Rows are points. Each copy is the shape, with its points in the same order, stretched, turned, moved and blurred by noise. Is it also mirrored, or only turned?
In the rows, zero is written as 128.

Shape (8 x 2)
[[149 114]
 [133 119]
 [106 153]
 [169 105]
 [100 158]
 [121 158]
 [173 171]
 [149 119]]
Copy 1 (8 x 2)
[[151 122]
 [135 126]
 [106 157]
 [171 116]
 [ 99 160]
 [120 161]
 [170 176]
 [151 126]]
Copy 1 is: only turned
Copy 2 (8 x 2)
[[ 98 146]
 [111 137]
 [155 134]
 [ 80 158]
 [162 129]
 [150 147]
 [136 194]
 [102 149]]
Copy 2 is: mirrored
Copy 3 (8 x 2)
[[131 144]
 [127 133]
 [132  82]
 [143 168]
 [127  75]
 [144  92]
 [194 117]
 [133 145]]
Copy 3 is: mirrored
Copy 4 (8 x 2)
[[133  99]
 [114 106]
 [ 95 137]
 [152  92]
 [ 90 143]
 [111 144]
 [163 155]
 [134 103]]
Copy 4 is: only turned

Shape (5 x 2)
[[158 168]
 [ 80 138]
 [114 136]
 [102 138]
 [156 130]]
Copy 1 (5 x 2)
[[106 100]
 [104 185]
 [116 155]
 [110 164]
 [138 118]]
Copy 1 is: mirrored
Copy 2 (5 x 2)
[[160 171]
 [ 75 151]
 [109 142]
 [ 99 148]
 [151 131]]
Copy 2 is: only turned
Copy 3 (5 x 2)
[[148 167]
 [ 74 143]
 [107 138]
 [ 93 141]
 [146 132]]
Copy 3 is: only turned
Copy 4 (5 x 2)
[[142 174]
 [ 82 116]
 [116 128]
 [106 126]
 [153 142]]
Copy 4 is: only turned

Shape (6 x 3)
[[137 130 125]
 [165 110 111]
 [ 89 127 135]
 [161 148  97]
 [ 76  90 113]
 [115 114 108]]
Copy 1 (6 x 3)
[[121 121 130]
 [150 110 106]
 [ 71 107 135]
 [133 160 103]
 [ 70  74 102]
 [101 112 110]]
Copy 1 is: only turned
Copy 2 (6 x 3)
[[134 136 129]
 [126  94 127]
 [149 172 115]
 [ 95 117 133]
 [165 154  77]
 [136 140 103]]
Copy 2 is: mirrored
Copy 3 (6 x 3)
[[133 125 118]
 [139 102 102]
 [ 92 138 148]
 [150 145  82]
 [ 59 109 135]
 [105 119 111]]
Copy 3 is: only turned
Copy 4 (6 x 3)
[[149 135 139]
 [192 129 128]
 [110 149 164]
 [162 134 102]
 [137 187 183]
 [145 155 144]]
Copy 4 is: mirrored

Shape (9 x 4)
[[131 115 168 142]
 [150 136 103 154]
 [111 123 174  94]
 [144 179 123 152]
 [ 74 148 121  99]
 [ 94 175 128 119]
 [122 114 105 105]
 [115 120 125 135]
 [ 92 126 175  87]]
Copy 1 (9 x 4)
[[119  95 145 130]
 [149 127  87 141]
 [ 99 108 150  87]
 [103 145  87 150]
 [113 163 135  77]
 [ 94 167 117 109]
 [144 123 108  84]
 [142 129 124 114]
 [ 91 118 163  79]]
Copy 1 is: mirrored
Copy 2 (9 x 4)
[[146 121 161 127]
 [135 128 102 158]
 [123 133 159  83]
 [125 170 118 159]
 [ 67 134 130 103]
 [ 82 162 132 126]
 [113 112 103 109]
 [115 113 130 132]
 [104 132 164  76]]
Copy 2 is: only turned
Copy 3 (9 x 4)
[[114 136 177 138]
 [153 140 123 154]
 [ 95 133 176  87]
 [148 190 124 135]
 [ 81 143 104  85]
 [ 98 179 111 100]
 [125 105 122 107]
 [112 125 133 131]
 [ 78 138 167  77]]
Copy 3 is: only turned

Shape (10 x 4)
[[165 125 101 122]
 [ 85 146  80 108]
 [100 157 142 146]
 [ 90  92 139  98]
 [126  97 131  96]
 [ 95 133 103  90]
 [157 104 156 102]
 [143 118 158 143]
 [145 159 110 148]
 [ 93 109 101 107]]
Copy 1 (10 x 4)
[[151 150 123  94]
 [147 115  56 138]
 [139 144 111 181]
 [113  78 119 145]
 [131  95 134 121]
 [149  96  84 138]
 [144 111 166 124]
 [127 143 157 145]
 [157 173 111 136]
 [123 100  87 129]]
Copy 1 is: mirrored
Copy 2 (10 x 4)
[[137 132 128  83]
 [ 97  97  65 130]
 [ 95 142 125 156]
 [109  59 139 133]
 [130  80 140 113]
 [121  82  93 135]
 [151 101 165 113]
 [116 132 170 126]
 [114 162 116 118]
 [ 97  74 105 122]]
Copy 2 is: mirrored

Shape (10 x 6)
[[ 92 169 185 150 126 119]
 [102 112 101  81 109 134]
 [113 174 153 139 104 108]
 [140 143 122 126 143 180]
 [157 162 135 104 145 134]
 [128 112 121 142 138 151]
 [106  79 105 118  73 115]
 [129 166 131 147 146 119]
 [175 119 121 122 153 201]
 [120 119 139 106 127 122]]
Copy 1 (10 x 6)
[[124 124 190 159 176 115]
 [138 129 126  83 109 164]
 [152 146 175 133 153 100]
 [170 120 103 131 167 155]
 [165 105 126  95 168 110]
 [140 126  93 149 144 141]
 [134 151 121 134  69 146]
 [143 140 124 128 178 100]
 [184  93  69 142 164 158]
 [130 105 134 117 133 132]]
Copy 1 is: only turned
Copy 2 (10 x 6)
[[118 177 178 125 140 134]
 [107 113  86 124  92 153]
 [138 168 152 112 118 120]
 [140 138 101 143 167 149]
 [147 125 126  97 163 134]
 [120 114 121 157 140 129]
 [119 101 102 154  55 132]
 [130 145 141 117 155 106]
 [156 105 100 159 182 155]
 [114 113 131 121 114 140]]
Copy 2 is: only turned
Copy 3 (10 x 6)
[[ 48 114 177 113 152 135]
 [160 132 105  78 119 130]
 [ 82 132 179 108 133 106]
 [142 169 161 117 122 181]
 [142 157 171 125 162 139]
 [140 138 143 135 110 167]
 [163  95 118  97  79 117]
 [101 160 163 139 142 130]
 [181 165 166 133 119 209]
 [136 115 136 113 143 137]]
Copy 3 is: only turned
Copy 4 (10 x 6)
[[ 79 157 154 128  65 117]
 [128 111 107  74 142 149]
 [ 91 128 155 131  84 148]
 [142 152  74 126 124 131]
 [147 163 124 116 131 165]
 [120 147  96 133 145 108]
 [115  80 130 112 152 108]
 [100 157 129 132 116 142]
 [185 166  63 145 149 117]
 [134 137 134 112 131 123]]
Copy 4 is: mirrored

Shape (12 x 6)
[[ 95 231 129 128 143 164]
 [178 115 117 150 108 166]
 [ 97 110 111 133 152 121]
 [107 116 111 117 109 151]
 [116 119 124 109 112 160]
 [142 144 112 132 120  74]
 [102 116 103 110 114 155]
 [ 92 109 131 110 119 141]
 [153 126 115 149 141 159]
 [ 97 157 160 169 122 102]
 [100 174 142 125 103 146]
 [101 131 107 154 119 158]]
Copy 1 (12 x 6)
[[106 228 131  96 126 151]
 [181 100 123 141 147 171]
 [ 92 112 138 157 160 125]
 [101  97 128 125 128 148]
 [117 100 136 109 132 153]
 [142 124 122 163 126  77]
 [ 93  98 123 120 134 148]
 [ 87  97 154 122 130 139]
 [150 125 133 137 168 166]
 [119 166 175 175 105 120]
 [111 161 148 111 100 144]
 [103 131 126 151 131 173]]
Copy 1 is: only turned
Copy 2 (12 x 6)
[[135 188  47 165 119 157]
 [162 132 181 142  99 143]
 [ 93 127 134 141 167 129]
 [ 89 142 144 128 116 150]
 [103 135 140 116 112 161]
 [129 149 130 128 130  60]
 [ 83 147 144 122 124 156]
 [ 81 120 127 117 126 151]
 [153 136 158 151 138 147]
 [118 108  85 169 117  96]
 [109 149  88 139  91 139]
 [ 98 142 136 166 122 151]]
Copy 2 is: mirrored
Copy 3 (12 x 6)
[[100 212 100 165 185 125]
 [144 129 116 135  73 173]
 [ 90 100 134 116 151 139]
 [ 94 115  88 119 120 137]
 [115 119  82 115 123 140]
 [114 138 163 112 109  93]
 [ 89 116  85 110 124 141]
 [103  97  87 118 141 123]
 [129 130 130 131 114 175]
 [115 125 141 184 152  98]
 [110 158  88 155 143 106]
 [ 84 124 106 152 125 156]]
Copy 3 is: mirrored
Copy 4 (12 x 6)
[[ 87 244 122 108 116 165]
 [170 109 136 140 136 177]
 [ 91 129 120 121 166 108]
 [ 99 117 106 105 131 151]
 [107 116 122  92 131 154]
 [144 139  94 145 123  81]
 [ 97 121 104  95 142 154]
 [ 83 114 128  93 133 126]
 [141 135 137 132 152 162]
 [ 90 162 150 164  99  97]
 [ 93 171 123 114  93 148]
 [ 89 141 121 141 143 161]]
Copy 4 is: only turned

Shape (12 x 8)
[[146 150 103 115 134  87 134  62]
 [144 153 178 161 132 124 151 113]
 [102  96 157 104  98 161 112 127]
 [ 84 157 151 131 162 108 146 125]
 [133 118 109 143 122 144 127  78]
 [156  75 157 144 131 112 139 141]
 [151 185 133  65 132 117 119 119]
 [147 101 104  87 187 121 115 157]
 [109 124  95 108 151 164 131 137]
 [102 136 137  88  96  73 138 146]
 [145 124 128 108 100 136  93 123]
 [ 96 138 117 146 134 103 128 100]]
Copy 1 (12 x 8)
[[109 148 133 127  98  93 157  89]
 [114 114 168 165 149  94 131 129]
 [167 101 162  97 130 140 145 136]
 [102 116 183 142 110 123 109 104]
 [127 125 127 132 119 122 180 116]
 [108  88 129 121 136 101 133 170]
 [152 168 155 124 143 113 101 100]
 [104 130 108 115 137 141 102 141]
 [130 143 138 133 118 166 139 130]
 [152 123 175 104  76  98 106 132]
 [169 127 129 114 131 121 143 128]
 [118 109 149 135  89 113 146 106]]
Copy 1 is: only turned
Copy 2 (12 x 8)
[[138 173 153  74 149 150 171 158]
 [128 163 133 127  93 168 134  94]
 [135 132 115 196 142 108 134 139]
 [ 98 115 104 103 121 160 151 110]
 [174 149 136 129 148 118 149 118]
 [111 126 204 170 118 135 144 101]
 [123 148 124  98 141 164 114 204]
 [111  66 192 131 172 146 117 158]
 [162  69 121 137 150 123 119 142]
 [ 78 127 138 119 108 116 161 171]
 [136 151 142 144 153 105 111 155]
 [118 136 120  93 140 124 163 106]]
Copy 2 is: mirrored
Copy 3 (12 x 8)
[[160 164 175 140 109  63 194 128]
 [ 87 147 132 170  65 131 142 128]
 [109  60 153 108 108 154 111 108]
 [ 82 131  96 112  98 118 167 129]
 [160 119 157 159 120 131 177 132]
 [107  86 148 151 104 131 108 194]
 [115 194 184  99 108  98 123  62]
 [116 133 158  89 167 141 124 176]
 [144 121 125 103 148 167 146 121]
 [118 111 142  97 105  56  95 111]
 [128 114 181 149 140 122 114  97]
 [131 114 118 145 128  97 178 133]]
Copy 3 is: only turned
